Each row is a point. Two turns around zero, p and q, are shown by what they do to some points. Write where each new point lands after one turn and then the other. Backwards means that the second turn is done in reverse. Each puzzle has new turns, and all numbers are rounded.

Turn p:
[-39   2] => [-38 -11]
[ 14 -47] => [ 29 -40]
[24 46] => [ 8 51]
Turn q:
[ 2 51] => [-17  48]
[-23 -47] => [ -4 -52]
[  8 -42] => [ 23 -36]
[14 39] => [-1 41]
Where do these land?
p, then q: [-11  17] => [-19   6]
p, then q: [-69 -22] => [-38 -62]
p, then q: [41 -2] => [32 25]
q, then p: [39  7] => [25 31]

Turn p:
[-12 -29 -30] => [-42   4   9]
[-21  26  51] => [ 46 -39   9]
[15 -4 11] => [  5  -2 -18]
[ 34 -24 -48] => [-41  44 -20]
[ 17 -36 -27] => [-42  15 -19]
[-33  68  43] => [ 74 -23  40]
Turn q:
[-35   4  30] => [-36   7  29]
[-43 -23 -49] => [-42 -23 -50]
[17 -5  4] => [17 -5  5]
[-23  56  34] => [-22  58  31]
[23 13 17] => [23 13 17]
[ 61 -45 -36] => [ 60 -49 -32]
Where do these land?
q, then p: [ -9   7 -44] => [-21  32  25]
p, then q: [-18 -12   9] => [ -9 -20   7]
p, then q backwards: [ 14 -26 -46] => [-46  30  -3]
q, then p backwards: [13 31 81] => [-47  56 -49]

Turn p:
[19 46 51 12] => [ 29 -37  34  43]
[ -2  25  27 -27] => [33  5  2 32]
[ 46  -2  12 -11] => [ 38 -16  15 -22]
[-63 -58 -35  21] => [-75  53 -12 -20]
[ -1 -11 -56   5] => [-25  -4 -40 -33]
Turn q:
[-51  15 -16  42] => [ -6  41 -46  32]
[-52  13 -24 -30] => [ 33  49 -19 -22]
[-9 11 17 38] => [-30  -2 -27  18]
[ 63  16   6 -39] => [-17 -21  62 -35]
[ -7 -30 -16 -13] => [36 -5  4  7]
[ 96 -30   3  -2] => [-14 -65  74  15]
[-40   6  30   3] => [ -3   3 -47 -17]
Where do these land?
p, then q: [-20 -38  34 -60] => [-69  22  27 -24]
p, then q: [19 -2 25 24] => [  0 -34 -17 -11]
p, then q: [11 31 27 -9] => [-16 -30   8  25]
q, then p backwards: [ 17 -13 -14 -21] => [22 -5 24  1]
q, then p backwards: [-26  22 -72  67] => [-89  13  38 -36]
